Every row gives one point. To make a cloud, some directions were put in groups of two or more. Within a group, all points are equally far from the middle, so they leave a hole (a ring in 2 directions, a hollow ball in 3). The other directions are filled evenly. Then the cloud was stretched, turned, moved and blurred a little. Count the holes, and give their numbers of directions, smallest first.
In the rows, 128 means zero.

Cloud:
[[118 107  82]
 [110 119 166]
 [104 166 132]
 [115  99 167]
 [144 178 139]
 [ 72 115 117]
 [152  98  78]
 [127 132 157]
 [158  83  92]
 [137  86 151]
 [160 146 142]
 [131 121  75]
 [122 166 145]
 [167 107  75]
 [132 194 126]
 [171  94 108]
 [168  89 111]
 [106 131 162]
 [171 101  83]
 [108  83  89]
 [116  97 166]
 [183 106  98]]
Holes: 1 (2)

Cloud:
[[117 123 170 170  84 133]
 [115 148 146 160  98  78]
 [113 150 179 172 125 136]
 [164 125 137 167 132  97]
 [100  96  80 118  99 166]
 [117 173 122  98 120  92]
 [139 142  95 139  88 143]
 [146 102  99  93 127 153]
 [103 103 143  97 148 104]
 [150 104 102 102  78 160]
 [130  87 125 150 152 175]
 [111 119  93 146 202 134]
 [153 131  97 119  54 152]
 [119 180 147 146 164  85]
 [ 90 112 143 127 127 116]
 [ 67 161 140 176 136 107]
 [113 128 146 157  18 131]
 [ 95 113 143 115  28 152]
 [139 137 164 106  84 105]
 [153 139 154  75  65  82]
 [ 90 131 145 127  98 122]
 [151 184 132 115 160  81]
 [128 168 133 138 124 139]
 [119 136  99 169 109  91]
 [ 74 108 129 165 102 133]
 [130  94 164  77  71 148]
 [155 141 191 156  62 123]
 [ 94 146 132 137  97  82]
 [118 111 148 115  84 116]
 [130 105 101 131 102 159]
 [ 91 153 142 134 207 107]
 [109 160 141 179 172 162]
 [ 70 112 114 132 156  91]
 [138 109  99 116 129 143]
 [119 179 139 132  70 120]
 [ 99 125  68 129 163 117]
 [ 90 197 127 163 137  66]
 [ 82 171 146 176 147 113]
 [138 176 131 108 104 106]
 [107 116 110 190 154 170]
 [168 145 106 120 109 125]
 [111 165  65 116 154  92]
 [141 107 110 125  97 184]
 [ 99 104 164 130  94 158]
 [108  89 107  97  74 128]
 [141 154 171 132 116  90]
 [114 160 139 119  81 150]
 [182 150 116  73 120 117]
 [150 155 157 109  93  61]
 [ 92 170 114 121 143 111]
 [141  88 119 127  83 183]
 [ 54 159 108 129 211  98]
 [138 136  98  62 136 137]
 [ 80 125 140 141 127 110]]
Holes: 1 (2)

Cloud (82 x 8):
[[112 151  97 175 200 118  76 131]
 [152 148 119 169 128  65 117 159]
 [140 145 144 108  90 138 143 138]
 [108  99 100 106 231 119  69  97]
 [105 129  93  83 104 151 107 105]
 [110 111  78 122 125 110 154 179]
 [165 146 152 110 125 129 148 175]
 [138 117 147 159 119 121 157 142]
 [138 123 112 116 111 125 176 168]
 [139 139  83 100  88 128 119 123]
 [160 183  53 120 132 124 134  83]
 [140 196  90 132 110 118 103 121]
 [100 161  56 173 185 136  47  75]
 [120 138 142 154 105 148 163 143]
 [ 72 122 138 170 100 145 142 136]
 [148 135  87 117 163  86 107 166]
 [139 142  93  81  96 162 129 122]
 [ 89 104 132 135 160 115 111 137]
 [124 131 117 120  87 104 120 134]
 [ 87 142 135 201 143 106 129 161]
 [149 133  77  95  43 106 151 109]
 [162 154  77  79 162  86  87 135]
 [122 144  69  88  78  70 160 130]
 [116 139  94  90 211 128  90 106]
 [168 135 115 146 189 140 115 134]
 [ 96 132  94  64 117 117 157 185]
 [128 130 100  70  43 128 158 114]
 [159 127 148  74 115 110 109 127]
 [116 139 119 105 148 160 120 127]
 [156 140 135 195 155  92 128 130]
 [134 133  70 167 108 112 136 169]
 [ 83 131  91 158 160 143  92 110]
 [ 84  98  98 140 102 131 156 188]
 [104 137 128  97 115 176 104 134]
 [157 141  90 106 101 115 132  89]
 [114 127 159 111 136 128  91 176]
 [ 79 110 122 116 128 105 129 127]
 [ 90 134 132 106 104 113  55 129]
 [159 151 123 135  90 105 126 202]
 [ 97 128 122  95  29 133 164 177]
 [173 129  73  99 168 113 119 159]
 [144 153  42 188 148 121  92 124]
 [178 158 123  73  95 100 110 139]
 [101 149 126 129 107  73  96 148]
 [142 135  99 114 124  99 144 144]
 [107 119 115  51 117 122 139 130]
 [127 122 116 205 175 102 118 138]
 [157 125  85 140 206 151 114 113]
 [147 153  88  76 101 111  81 139]
 [ 77 108  95 163 174 128  92 132]
 [133 115 128 126 193 140  45  91]
 [146 145  86 107 109 121 139 154]
 [107 132 117 128 103 115 153 169]
 [136 167  47 176 135 128 112 129]
 [167  97 118 110 153 134  73 108]
 [133  83 162 145 223 157 111 120]
 [ 87 100 138 184 172 133  61 117]
 [ 83 141 128 155  62 127 104 156]
 [132 147  84 167 164 134  79 104]
 [122  63 118 112 198 155 156 141]
 [147 135 101 166 177 145  72 149]
 [113 126  67  82 134 116 103 150]
 [ 84 181  61 149  68 117 102 122]
 [162 159  83  94 145  73 104 137]
 [ 84 111 118 155 107 134 127 165]
 [ 92 122 108 118 103 117  80  99]
 [146 140 110 128 143 154  49 130]
 [143 168  97 129  60  93 128 108]
 [155 162 169 134 151 140 140 164]
 [124 152 126  90 164 119  99 145]
 [162 146 132 150 123 115 156 171]
 [ 81 148 110 180 129 134 113 165]
 [115 136  81  88 181 128  68 108]
 [154 146 107 129 103 133 150 164]
 [129 122 111 151 114 140  71 130]
 [135 166 131 137 158 138 133 131]
 [121 189 125 119 167 118 110  79]
 [136 139 102 179 138  82 140 174]
 [ 96 134 126 157 163 140  27  87]
 [146 173  79 191 144 134 123 166]
 [116 173 166  96 122 157 117 142]
 [153  79  92 117 102 136 161 129]]
Holes: 0

Cloud, 106 rows:
[[126 117  77 109 114 131  59 139 195]
 [157  58 102 128  96 104  75 121 177]
 [109  95 183  91 135 138 110 139 132]
 [133  82 178 136 137 124 115 113 123]
 [113 124 144  93 102 159 136 148 174]
 [152  73 187 150 144 159 162 146 115]
 [124  63 129 160 150 152 112 137 152]
 [185 102  78 164 148 121 120 131 165]
 [ 92 127 142  75  90 140 160  98 105]
 [132  81 113 123 167 103 151  91 164]
 [128 106 142  63 101 139  78 134 151]
 [155  78 106 118 155 153  66 195 115]
 [122 145 130 127 102 112 136 140 172]
 [132  47  90 100 127 106  73 193 134]
 [149  36 128 127 125 151 108 143 133]
 [162 110 214 140 148 113 166 118 122]
 [164 105 105 164 117 137  52 146 173]
 [ 56  88 109  90 153 171 128 114 136]
 [121 111 128  80 136 177  91  99 170]
 [125  74 159  95 178 104 118 146 125]
 [138  60  96 125 166 147  63 171 132]
 [170 122 144  95 178 152 133 115 126]
 [119 109 121 133 105 115 128  88 144]
 [165 152 109 149 129 159 149 147 128]
 [146 150 134 158 161 106 132 125 189]
 [ 99  78 115 100 113 123 131  83 127]
 [126  50  98 122 158 159  80 150 132]
 [114  36 143 113 182 115 151 154 147]
 [119 112 112  95 112 128 137 175 152]
 [131  93 136  94 125 171 157  90 199]
 [176  78 121 135 115  86  72 172 138]
 [ 93 159 155  83  84 169 147  93 119]
 [132 134 146 101 155 160 102 123 184]
 [ 77  69 145 100  98 165 127 135 114]
 [118 146 187 115 127 172 117 148 110]
 [102 148 138  71 120 135 112 153 130]
 [152  70 106 110 128 111  84  98 144]
 [ 87  67 166 110 112 157 146 139 133]
 [153 117 161 124 161 136  70 132 164]
 [147 146 118 117  76 151 102 122 179]
 [132  65  81 127 166 139 100 131 132]
 [152 105 108 149 123  93  73 116 145]
 [107 106 129 141 108 133  65 140 117]
 [142 112 124  88 102 110 123 163 112]
 [136 125 155 145 125 179 121 188  92]
 [126 120 133  62  89 126  74 147 125]
 [107  57 169  75 150 118 147 152 164]
 [137 165 100 110 110 117  72  94 152]
 [194  80  77  99 146 121  94 151 167]
 [120 130 141 101 111 186 154 123 150]
 [107  54 139  85 151  96 133 114 125]
 [102  51 105 106 153 148 145 102 129]
 [144  72  94 108 134 147 154  93 184]
 [157 141 127 141 107 178 133 160 155]
 [107 141 145 112 143 138  89  62 160]
 [110  87 100 120  85 149 101 135  76]
 [112 117 111  67 127 157  77 120 189]
 [125 112 181 148  97 131 149 140 124]
 [159 102 108 153 133 108  94 175  76]
 [164  97 113  77 160 110 106  90 172]
 [140 111 156  87 133 144  92 107 180]
 [176  80 123 128 203 108 119  95 166]
 [111 146 194 101 106 153 165 103 135]
 [160  80 155 141 156 141 111  97 197]
 [180  91  90 108  93  97  68 125 200]
 [111  94 139 163 106 156 112 156 117]
 [149  95 123  96  83 174 100 168 134]
 [181 103 111 124 169 119 103 155 206]
 [170  29 137 127 152 138 127 121 149]
 [124  79 170 152 175 149 173 167 128]
 [150 162 108  86  90 131 108 114 134]
 [191 104 136 131 120 110 118 167 105]
 [ 94  82 111 122 102 159  97 110 124]
 [142 122 143 181 123 153 161 103 150]
 [141 141 165 115 190 157 157 139 156]
 [168  72 125  64 157 111 117 126 152]
 [175 102  91  98 168 140  86 132 141]
 [ 97 130  91  95 121 113 113 108 134]
 [140  61 137 114 140 140 107 110 108]
 [159 118 133  80 185 141 126 122 138]
 [195  98 105 152 183 126 105 121 154]
 [141  91 146  74 153 181 137 117 145]
 [136  98 113  97 183 151 149  86 171]
 [169  84  92 161 147  87  71 169 125]
 [130 110  60  90 108 110  30 137 180]
 [120 120 174  79 154 156  90 122 150]
 [183 120 137 118 101 138  86 131 142]
 [ 94  77 106  95 149 138 163 106 128]
 [111  87 147 162 158 164 163 113 136]
 [154 115 147 115 169 165 129 173 110]
 [ 85 188 126 126  81 156  93 125 123]
 [160 124  64 126 154 156  67 145 139]
 [134  57  72  91 150 128  46 184 120]
 [117 188 144 133  71 159 121 123 121]
 [209  73 141 150 160 124 119 142 127]
 [188  53  92  88 119 118  94 131 154]
 [122  87 138 143 103 125 108 117 119]
 [171  88 126 110 117 172 115 161 142]
 [128 119 136  82 114 106 164  88 193]
 [ 99 134 131  73  75 186 109 150 124]
 [ 87  76 127 128 117 167 143 151 129]
 [183 112 140 130 171 124 115 186 131]
 [145 132 146 107 154 124 118 174 111]
 [ 88  98 107  91 148 151 108 106 197]
 [204 106 155 152 128 148 115 139 148]
 [113 112 143 148 135 148 148 100  92]]
Holes: 2 (3, 3)
